Each point is reached from the start by the listed moves, each made 0, 1 or 2 times, or once backwards (-1), plus a little noise. Say if it took an odd or an even number of moves. Then give how often each move was made.

Moves:
(1): [0.152, 0.049, 0.095, -0.141, 0.054]
(2): [0.012, 0.197, -0.015, 0.068, 0.020]
Start: [-0.023, -0.005, 0.014, -0.015, -0.001]
Points:
[0.163, 0.437, 0.081, -0.023, 0.093] => odd (1, 2)
[-0.182, -0.056, -0.090, 0.125, -0.057] => odd (-1, 0)
[-0.153, 0.344, -0.105, 0.264, 0.000] => odd (-1, 2)

Moves:
(1): [0.092, 0.081, -0.021, 0.033, 0.039, 0.028, -0.086, 0.041]
(2): [-0.009, 0.082, -0.011, -0.087, -0.053, 0.008, 0.035, -0.010]
(3): [0.044, 0.014, 0.033, -0.079, -0.001, -0.016, 0.056, 0.043]
(4): [0.034, 0.030, 0.053, 0.049, -0.094, 0.119, 0.009, 0.032]
(5): [-0.024, 0.107, -0.014, 0.097, -0.040, -0.076, 0.036, -0.006]
(6): [-0.038, 0.063, -0.029, 0.007, 0.144, 0.131, 0.072, 0.007]
Start: [0.022, -0.031, 0.014, -0.163, 0.000, 0.046, -0.007, -0.050]
Points:
[0.346, 0.372, 0.139, 0.023, -0.331, 0.020, -0.041, 0.163] => odd (2, 0, 2, 2, 2, -1)
[-0.094, -0.054, 0.064, -0.106, 0.101, 0.609, 0.148, -0.052] => odd (-1, 0, -1, 2, -1, 2)
[0.205, 0.180, 0.119, -0.089, 0.187, 0.533, 0.144, 0.160] => even (1, -1, 2, 2, 0, 2)
[0.008, -0.285, 0.093, -0.282, 0.053, 0.070, 0.070, -0.031] => even (-1, -1, 1, 0, -1, 0)
[-0.007, 0.335, -0.007, -0.110, 0.209, 0.124, 0.322, 0.040] => even (0, 0, 2, 0, 2, 2)
